Each row of a before or after table is a point. One or more steps were done to the points. Then noise was added and the rows were shuffled. The steps act on how far a point lies along the listed directions, d1 being the first. Write out the steps. A step turns or swaps two directions, mirrors them in a line or flattens them onto one, adds a multiple of one to another, or multiplies one. Angles are multiples of 10 degrees, from the lower direction toward the higher: turns from -170 to 170, lines from 10 to 170 but not 90. Use the fewest steps. Two steps may share a direction if one is a turn and the other turns, adds or multiplies; they go together, in the order done. Otherwise the lowest direction goes first.

Directions:
(1): -5.3	-17.8
(2): 17.8	-5.3
Before:
3.6	1.1
-3.6	-10.4
-0.9	1.8
5.2	3.2
6.1	1.4
4.7	-7.2
-0.7	4.9
5.3	-0.2
0.1	2.6
-1.0	2.2
After:
-10.9	1.9
2.1	1.2
-6.2	-6.1
2.6	0.4
1.8	1.3
2.2	-5.8
1.6	-3.4
0.7	-5.3
4.2	-4.7
4.9	1.7
Steps: turn d1 and d2 by -80 degrees

Directions:
(1): -8.9	8.5	-11.3	11.1	-24.7	-5.2
(2): 26.7	11.4	9.7	1.6	-8.3	-5.3
(3): -11.9	-0.9	25.0	-11.0	-12.3	-0.6
(4): 0.8	10.4	-0.4	-0.7	-3.2	30.3
Before (13 x 6):
4.8	4.3	-3.5	5.7	-4.3	5.8
2.7	4.0	-0.6	1.8	-3.6	5.5
0.4	3.6	0.7	-1.3	-5.7	9.4
4.1	5.8	-2.7	4.4	-5.7	-1.0
-3.0	2.2	4.7	0.4	-2.7	-0.1
2.7	1.6	3.5	-1.9	4.4	3.9
-4.5	-1.3	3.2	-1.5	-0.9	3.6
-6.4	-6.5	0.1	-1.3	8.7	-2.9
-9.9	-3.7	1.9	-2.8	2.1	-0.8
4.0	1.4	0.7	2.7	-1.5	0.6
0.2	-6.6	-4.1	3.1	6.8	-12.1
-3.3	-2.4	4.3	-4.2	5.7	-1.5
-3.3	-1.5	0.8	-2.2	3.1	1.3
After:
-2.1	-2.2	2.0	-2.2	6.4	-0.9
-1.2	-1.5	7.3	-2.0	-2.7	-4.1
-5.8	-3.5	-3.7	1.6	0.1	-3.1
2.5	0.4	3.7	-2.2	0.9	-2.6
-5.1	-3.6	-9.6	6.1	1.4	-2.5
-3.0	-2.0	-2.5	2.8	1.0	1.8
10.7	2.6	6.4	-0.4	2.8	-0.6
-7.5	-5.9	-0.1	-2.1	-2.5	-7.0
4.5	2.8	10.2	-3.0	-4.1	-4.5
-5.1	1.4	7.3	-0.7	-3.5	-1.1
13.0	6.3	-3.5	4.5	2.7	9.5
2.7	1.6	8.4	-4.7	2.3	0.2
-6.1	1.4	-8.0	4.4	-1.5	1.3
Steps: turn d2 and d4 by 150 degrees; multiply d3 by 1.6

Directions:
(1): 2.7	-12.0	-16.4	1.0	-18.8	8.6	23.2	4.9	14.5	-3.9	16.3
(2): 20.3	-8.2	6.0	7.5	6.8	-4.8	-2.9	3.6	11.9	-32.0	-8.8
(3): -11.5	18.5	1.5	8.8	2.2	26.5	-3.2	3.7	22.1	-1.1	-11.4
(4): -8.2	-8.4	0.5	20.2	-10.6	-6.0	16.0	2.9	-9.9	3.6	-28.8
(5): -15.2	-15.4	-6.8	-12.5	-0.8	-5.8	-6.0	-28.2	15.7	-3.1	-10.6
(6): -24.3	0.7	-1.7	19.5	12.3	-2.3	3.2	-6.1	-9.1	-17.7	18.3
Before:
-2.4	-0.5	0.9	2.1	1.9	-8.1	1.8	1.3	-11.2	2.1	-1.9
0.7	-0.8	-2.1	-0.6	2.9	-0.1	-1.1	-2.8	-0.2	-7.5	0.5
-10.5	-0.5	-2.2	5.3	-2.6	-6.3	6.1	-1.2	-10.6	6.9	2.5
-1.6	-2.6	-1.4	2.3	1.5	-1.9	-2.2	-5.5	5.8	-7.1	-1.8
-1.3	-5.0	-0.9	7.4	-4.5	-4.1	7.2	4.5	-10.7	2.8	2.8
-4.5	-5.4	-3.3	5.1	-3.0	-6.5	6.4	-1.2	-11.9	0.3	9.0
-3.5	-3.3	-2.4	-2.8	-0.9	-3.4	-7.4	-5.4	1.4	-1.9	2.9
-2.0	5.2	4.8	-2.5	1.7	-2.0	-2.2	0.5	-5.9	2.2	-0.2
1.2	-8.0	-3.4	-1.8	-0.1	-3.8	0.6	-2.3	3.4	-5.1	-1.7
-4.4	-2.4	1.0	5.9	1.7	-4.5	0.8	1.6	-13.3	1.0	8.8
4.1	-2.3	-0.6	-6.6	0.8	0.7	-1.4	-0.8	2.2	-0.8	0.6
2.6	-6.3	-2.4	-5.5	-0.8	3.6	2.7	-1.4	8.5	-5.7	0.9
1.7	-0.2	1.0	-4.2	4.2	-8.0	-10.5	-6.8	-6.7	2.5	-1.7
4.8	-1.4	0.1	-4.6	-0.6	1.1	-1.5	-0.7	9.5	-2.5	0.2
After, 14 rows:
-0.2	-1.5	-3.4	-3.3	1.8	-1.2	0.9	-0.8	3.4	-5.8	7.4
-0.3	-7.3	-2.0	5.6	-1.1	-3.1	3.3	-3.7	1.0	-11.1	0.7
0.7	0.1	-2.3	-7.2	3.9	-4.1	-10.0	-8.2	-0.7	0.1	6.7
-4.5	-3.8	-3.8	6.0	0.8	-2.9	5.3	-2.3	3.0	-11.6	9.3
2.0	-7.2	-3.1	-4.6	-2.4	-4.2	0.5	-1.4	1.0	2.2	-5.1
0.0	-4.7	1.5	-2.5	-1.8	-1.3	2.7	0.1	-3.2	4.7	-10.5
1.1	-4.7	1.0	4.8	3.0	0.1	-2.0	-0.8	1.8	-10.8	3.6
6.3	-2.9	-0.8	-2.3	-1.8	-3.7	-1.9	-1.7	3.2	-0.8	-4.0
-0.6	-5.7	-3.1	5.2	-3.5	1.8	5.4	1.1	3.0	-5.6	4.1
-1.6	-0.7	0.6	-3.9	1.1	-0.9	-1.2	-1.8	-3.7	4.4	-4.0
-2.2	4.4	2.8	-3.1	2.6	0.8	-2.3	-0.7	-0.1	-3.5	5.8
5.0	-0.8	-1.1	-3.5	0.8	-0.7	-1.7	-1.3	-0.5	-2.8	-5.1
-0.7	-4.1	-0.3	-1.2	-0.6	-5.9	-7.7	-4.3	-1.3	-2.5	-1.1
-0.1	0.7	2.6	-2.0	-1.3	-2.6	-0.9	0.0	-1.6	7.6	-6.2
Steps: mirror d1 and d4 in the line at 40 degrees; turn d2 and d6 by -80 degrees; flatten d3 and d5 onto the line at 130 degrees

Directions:
(1): -15.6	-11.3	-15.1	-3.5	8.8	18.0	-4.9	-10.2	3.1	-9.8	13.4	14.4	-11.9	11.4	31.5	-2.4	2.1	-14.5
(2): -14.1	13.5	4.1	4.1	-1.3	-9.6	6.5	4.5	-25.3	-0.9	14.1	8.5	5.5	32.4	1.0	13.5	3.1	19.0
(3): -18.6	-9.1	3.9	-5.2	-29.9	-12.6	-1.5	-8.0	0.0	4.0	1.8	-18.1	-16.2	-6.2	14.6	-16.1	-1.3	20.1
Before:
4.0	3.0	-0.1	2.3	2.8	-2.3	-0.1	1.5	3.6	0.9	-5.6	0.4	3.2	-4.5	-5.0	-0.1	-0.6	-3.5
-8.0	0.1	-3.3	-0.5	-10.3	-5.2	1.5	-2.4	-4.3	0.2	2.1	-5.2	-4.7	2.2	6.1	-4.9	-1.8	5.6
3.1	11.0	5.9	2.3	1.6	-4.1	2.1	5.0	-9.6	4.2	2.3	2.8	7.8	7.8	-6.3	9.7	1.7	7.6
-0.1	5.2	-2.1	-0.7	2.3	-3.2	1.1	0.8	-3.8	0.0	3.7	2.8	1.0	4.4	-2.2	6.9	0.6	3.9
3.9	2.7	3.3	1.7	4.2	-1.1	1.8	0.4	-0.7	2.8	2.1	3.8	3.4	3.7	-6.4	3.3	0.5	-2.8
-8.4	0.6	4.6	1.8	-10.0	-9.7	1.0	0.1	-4.1	1.0	3.0	-2.8	-4.4	3.2	3.1	1.6	3.9	9.6
5.4	1.9	1.3	3.3	3.1	-1.8	2.4	3.0	0.8	1.2	-0.7	0.2	3.4	-2.6	-7.6	1.9	-2.2	1.8
-6.4	4.2	1.5	1.9	-2.0	-1.8	1.5	3.7	-6.9	-2.3	3.5	3.1	-0.9	9.7	2.3	2.0	-0.3	1.9
5.0	6.9	1.4	0.0	4.7	-3.0	8.8	3.3	-6.3	2.5	0.2	3.8	9.4	6.2	-9.5	9.0	0.8	3.3
-1.2	-5.9	-8.8	-0.8	6.3	12.1	-2.4	-3.7	6.6	-5.2	2.6	8.0	-4.3	-0.6	7.6	1.7	-0.3	-14.7
After (10 x 18):
-2.7	4.1	-1.0	-1.5	-1.9	-5.0	1.0	-0.3	-4.0	0.6	3.7	0.1	-1.4	3.6	-0.3	5.2	0.5	6.5
-6.6	-3.7	4.1	0.6	-12.1	-8.3	-0.5	-1.4	1.7	1.8	-0.4	-5.9	-6.8	-4.9	4.1	-2.7	3.0	6.5
-1.7	-2.9	-8.4	0.7	8.4	11.4	-0.9	-2.4	2.5	-5.2	4.5	10.9	-1.6	5.1	6.3	5.2	0.2	-13.3
-0.4	5.9	2.7	-0.7	-2.1	-6.9	8.9	2.2	-8.6	3.6	2.1	0.8	6.7	8.3	-6.3	6.8	0.4	9.8
-9.1	1.3	1.8	0.7	-6.7	-3.2	0.5	2.1	-4.8	-1.4	2.9	-0.7	-4.3	6.5	4.7	-1.4	-0.5	3.6
3.2	4.3	-0.1	3.2	3.8	-3.0	0.5	2.1	1.4	0.4	-4.2	2.3	4.4	-0.9	-6.0	2.1	-0.2	-2.4
-4.6	-3.0	-4.3	-1.1	-10.4	-3.1	0.1	-3.4	1.2	0.3	-0.7	-7.0	-5.8	-4.9	5.8	-8.1	-2.6	1.0
1.0	2.7	3.5	1.7	1.6	-3.0	2.2	0.0	-3.2	3.0	3.3	3.1	2.7	6.0	-5.2	3.2	0.6	0.8
-1.9	9.1	7.0	1.2	-6.2	-7.8	1.9	3.1	-10.1	5.3	3.2	-1.7	4.0	6.7	-2.7	5.6	1.4	13.3
3.8	2.6	1.9	3.3	2.4	-3.1	2.5	3.0	-1.3	1.2	0.2	0.5	3.4	-0.1	-7.4	3.0	-2.1	3.8
Steps: turn d2 and d3 by 40 degrees
